Each row of a before or after table is a point. The points were changed in one or more steps. Then noise was added and the rows were shuffled. The steps act on columns, c1 being the first. Name the steps. A step turns or swaps two columns, mirrors them in a line or flattens them onto one, adds a multiple of one to another, or multiplies or shifts one. Angles are multiples of 10 degrees, from the lower column toward the higher: turns from -170 to 170, lines from 10 to 170 but not 90. Use the fewest steps. Two steps may share a column if one is a turn and the other turns, adds or multiplies; they go together, in the order done. Otherwise the lowest column goes first.
In the rows, zero is written as 128.

Before, 10 rows:
[[111 101]
 [106 158]
 [114 129]
 [150 138]
 [ 87 173]
 [172 148]
 [ 89 177]
 [144 140]
 [113 133]
 [172 115]]
After:
[[168 101]
 [123 140]
 [146 186]
 [140  83]
 [126 144]
 [144 162]
 [ 96 130]
 [147 120]
 [147 115]
 [152 186]]
Steps: turn c1 and c2 by -60 degrees

Before, 11 rows:
[[145 108  99]
 [158 171  96]
 [141 174 129]
 [121 147 121]
 [108 168 158]
 [166 127 168]
 [159 158 158]
 [178 153 169]
 [143 100 133]
 [163 145 127]
 [133 170 114]]
After:
[[157 103 131]
 [126 135  74]
 [100  71 125]
 [124 101 104]
 [ 99 122  86]
 [ 89 106 117]
 [ 93 103 133]
 [111 121 137]
 [156 136 115]
 [ 78 147 127]
 [107 119  63]]
Steps: turn c1 and c3 by -130 degrees; turn c1 and c2 by 110 degrees

Before, 14 rows:
[[ 99 141 114 140]
 [128 102 111 116]
 [ 85 134 130 120]
 [159  90 136  99]
 [145 104 157 154]
 [123 107 174 164]
 [137 138 114 173]
 [159 125 132 107]
 [149  81  99  95]
 [105 158  90  90]
 [ 82 101 107 126]
 [ 94  96 101 153]
 [117 143 133 134]
 [102 163 154 105]]
After, 14 rows:
[[196  81  97  94]
 [108 101 107 126]
 [168 103 158 155]
 [ 76 158  90  92]
 [ 79 134 131 120]
 [ 67 164 154 104]
 [145 108 173 166]
 [162 128 131 107]
 [197  91 136  99]
 [105 143 130 135]
 [154 101 110 115]
 [124 137 115 171]
 [ 86 142 115 139]
 [127  96 101 150]]
Steps: add -1 times c2 to c1

Before (8 x 8):
[[111 118 129  91  72 157 156 140]
 [125  94 121 157 151 132 118 111]
 [140  91  95  96 124 162 155  88]
 [156 129 136  72  31 125 142 137]
 [149 132  87 159 159 124 113 174]
 [128 105 122 119 186 107 145 142]
 [154 140 131 145 147 164 127 120]
 [146  89 122 120 164 172  96 123]]
After, 8 rows:
[[163 109  94  94 123 163 156  90]
 [168 110 121 122 164 174  98 117]
 [150 146 135  68  32 123 143 132]
 [142 143  89 159 160 123 114 174]
 [141 114 119 118 188 112 142 143]
 [121 109 130  94  76 157 154 140]
 [140 158 133 149 149 162 129 125]
 [145 101 119 154 150 138 120 110]]
Steps: turn c1 and c2 by 40 degrees

Before (9 x 9):
[[129 133 170 142 137 161  96 132 176]
 [146 127 102 142 109 202 132 101 132]
 [ 82 139 110 158 133 104 122  87 122]
 [139 173 142 144 176 162  81 146 128]
 [102 119 119 170 131 127 163 120 129]
 [155 163 123 141 106 119 114  90 135]
 [116  96 102 152 127  88 124 109 165]
 [118 136  94  99 104 173 138 112 132]
 [125 153 132 139  98 146  82 134 145]]
After:
[[105 172 117 112 135 127 161 118 191]
 [138 119 143  82 203 164  80 144 151]
 [147 139 100 123  97 206 129  97 158]
 [125 126 132 101  80 146  80 135 162]
 [ 84 149 108 101 138 104 120  85 163]
 [154 121 125  88  93 118 117  93 152]
 [130 139 169 117 143 159  99 132 194]
 [118 165 101 142 131  87 124 107 196]
 [121  97  98 134  90 173 139 113  91]]
Steps: add 1.5 times c4 to c9; turn c2 and c4 by -120 degrees; multiply c5 by 1.6

Before (12 x 11):
[[146 135 138 135  94 113 135 117 131 156 128]
 [139 163 125 136 138 151 119 148 118 149  65]
 [134 180 139 136  98 174 117 113 147 102 145]
 [119 166 135 120 133 110 249 126 119  86 106]
 [126 143 146 130 122 128 114 162 121 141 146]
 [132 141 133 116 155 116 111 127 142  91 145]
 [113 147 126 147  95 126 110 128 128  84 117]
 [108 153 141 146 123 111 142 143 149 156 122]
 [120 147 111 126 128 127 131 126 122 156 152]
 [137 182 137  93 101 103 114  91 113 120 143]
 [141 156 119 155 119 107 117 154 137 135 142]
 [132 154 113  93 124 120 142 145 142 122 108]]
After (12 x 11):
[[108 133 135 137  96 112 134 121 132 156 127]
 [108 184 140 139  96 159 117 132 148 102 144]
 [130 167 134 119 134 115 248 135 117  86 106]
 [153 155 142 147 124  94 146 137 146 156 125]
 [128 146 109 127 129 134 130 137 123 156 151]
 [146 158 121 158 119 100 116 105 136 135 144]
 [141 163 123 134 138 157 117 108 117 150  66]
 [142 152 111  92 126 110 146 117 144 119 107]
 [132 146 127 144  97 124 111 138 128  86 116]
 [ 90 181 136  91 101 115 111 137 112 121 143]
 [158 143 147 127 122 131 117 107 120 143 148]
 [121 142 132 115 155 108 113 123 139  93 145]]
Steps: turn c1 and c8 by -120 degrees; add -0.7 times c9 to c6

Before (11 x 12):
[[111 123 142 122 163 124 119 124 124  98 110 128]
 [151 103 112 127 166 139 128 168 113 146 121 133]
 [117 110 123 170 141 139 136 165 127  98 130 110]
 [134 116 147 156 154 116 148 166 143 140 103 143]
 [144 142 125 148 124 112 154 145 135 129 129  96]
 [111 127 142 118 118 118 164 135 114 133 146 130]
 [132 129 153 123 151 155 115 123 127 139  91  98]
 [126 150 156 117 110 150 132 120 135 139 125 141]
 [125 120 153 122 155 116 112 135 110 104 145 117]
 [126 103 122 135 153 134 117 126 121 139 126 117]
 [111 146 126 127 116 113 138 143 116 142 140 105]]
After:
[[117 109 123 171 141  65 129 165 121  98 130 132]
 [124 120 153 122 154 126 105 135 137 105 145 144]
 [111 123 142 122 163 136 120 125 136  99 109 130]
 [132 129 153 122 151   6 122 123 139 140  91 127]
 [126 151 155 116 109 116 136 119 126 139 124 103]
 [126 103 122 135 154  90 117 127 137 138 125 129]
 [110 145 126 127 116 105 119 142 116 141 140 155]
 [111 128 143 118 118 153 127 135  89 133 147 135]
 [134 116 147 155 155 186 150 166 115 139 103 128]
 [144 142 125 148 124  84 143 145 106 129 129 161]
 [151 103 112 128 167 119 114 168 123 147 122 117]]
Steps: turn c6 and c12 by -130 degrees; multiply c6 by 3; turn c7 and c9 by -70 degrees

Before (14 x 18):
[[128 107 202 104 125 149  95 114 155 154 152 106 119  89 159 143 115 140]
 [ 79 123 143 119 128 102 129  87 163 113 163  82 176 157 157 166 105 120]
 [139 133 125 100 106 118 112 130 134 129 111  88 159  88 140 131 140  57]
 [ 86 161 125 150 106  99 143  98 142 126  97 137 161 118 134 151  97 137]
 [134 135 178 175 156 120 143 119 131 102 133 138 132 110 145 135 110 129]
 [ 74 143 114 134  86 142 188  95 157 139 152 138 149 122 104 122 149  84]
 [133  92 146 159 133 115  52 133 145  90 118 152  97 142 157 164 149 148]
 [104 106 121 105 176 103 138 175 135 136 124  98  94  88 128 143 145 125]
 [113 124 118 160 129 132 139 137 114 154  94  97 142 118 151 137 112  80]
 [139 128 113 142 107 172 116 143 102 121 143  80  61 127 129 134 151  95]
 [115 123 102 174 123 170 113 153  90 107 160 136 140 107 126 123 131 117]
 [ 82 124 192 140 159 120 128 112 118 151 203 124 140 126 107 103 166 165]
 [147 108 101 130 102 107 107 163 125 161 133 104 116 173 152 178 106 147]
 [148 132 148 119 133 157 110  97 166 140 105 108 128 126 135 170 114 126]]
After (14 x 18):
[[142 108 104 129  84 100 109 164 106 158 134 108 162 156 136 177 104 145]
 [ 85 124 193 127 159 111 126 111 152 155 248 127 186 141 122 105 163 172]
 [108 125 115 127 138 123 142 139 108 156  73 101 190 120 147 133 112  77]
 [161 131 146 131 133 152 116  97 140 143  91 109 179 126 153 172 113 127]
 [101 124 144 127 112  87 128  87 151 113 185  84 226 154 185 163 105 123]
 [141 107 202 130 149 137  97 117 121 155 173 108 169  92 165 147 111 138]
 [111 106 121 130 193  94 141 175 142 136 119  99 145 115 142 143 144 128]
 [144  93 146 130 127 106  49 137 118  92 109 154 145 146 153 163 153 147]
 [141 135 125 129 127 106 108 131 120 129 102  86 211  85 133 132 142  56]
 [ 97 160 122 130 117  91 143  99 145 123  80 140 210 103 153 150 101 136]
 [124 134 115 127 110 166 115 147 111 120 153  81 114 118 109 134 147  98]
 [ 95 143 117 128  95 132 188  93 183 140 167 139 202 101 141 117 149  85]
 [ 99 121 101 130 136 159 118 154 111 103 177 136 188 107 111 120 130 119]
 [132 133 176 123 161 110 142 115 115  99 135 138 182 126 138 133 108 132]]
Steps: turn c1 and c9 by -30 degrees; turn c9 and c15 by 40 degrees; multiply c4 by 0; turn c5 and c14 by 30 degrees; shift c6 by -10; multiply c11 by 1.6; shift c13 by 50

Before (8 x 20):
[[ 91 138 127 112 142 122 124 145 154 107 130 145 111 133 102 158 133 124
  105 104]
 [142 131 138 110 160 111 136 110 138 116 120 155 158 122 115 111 164 110
  175  96]
 [117  87 142 130 125 125 140 149 141 105 113 121 113 137 112 131 112 154
  110 147]
 [142 114 136 157 113 132 152 113 138 163  88 133 147 123 113 107 104 114
  163 124]
 [148 137 126  91 135  83 105 138 110 155 121 110 162  96 107 158 137 119
  162 134]
 [136  92 137 150 154 104  92  98 117 100 134  86 137  93 132 102 168 161
  144 132]
 [112 116 132 142 100  94 106 148  96 142 133  87 126 122  93 107 100 115
  105 139]
 [ 93 152 167 159 110  89  89 138 109 117 108 127 136 111 101 114 167 144
  123 128]]
After:
[[ 86 151 171 220 107  91  91 138 108 121  70 124 136 113 102 113 168 138
  118 125]
 [138  93 137 196 153 103  88  98 117 102 146  84 131  93 128 103 166 161
  118 129]
 [149 134 125  14 137  86 107 139 112 158 107 110 161  94 107 156 135 130
  154 136]
 [112 118 131 168  98  91 106 147  97 139 146  84 124 124  92 104  96 112
  119 139]
 [139 119 137 219 113 134 150 115 137 162   8 132 148 122 112 112 101 128
  158 120]
 [142 133 138  76 159 112 135 108 138 118 104 159 157 123 114 113 165 125
  167  97]
 [ 90 135 126  78 142 121 124 146 156 107 137 142 108 136 102 156 133 117
  110 106]
 [118  86 143 136 123 126 137 149 145 105  84 123 108 137 108 130 110 144
  108 143]]
Steps: multiply c4 by 3; multiply c11 by 3; multiply c19 by 0.7; turn c18 and c19 by -30 degrees
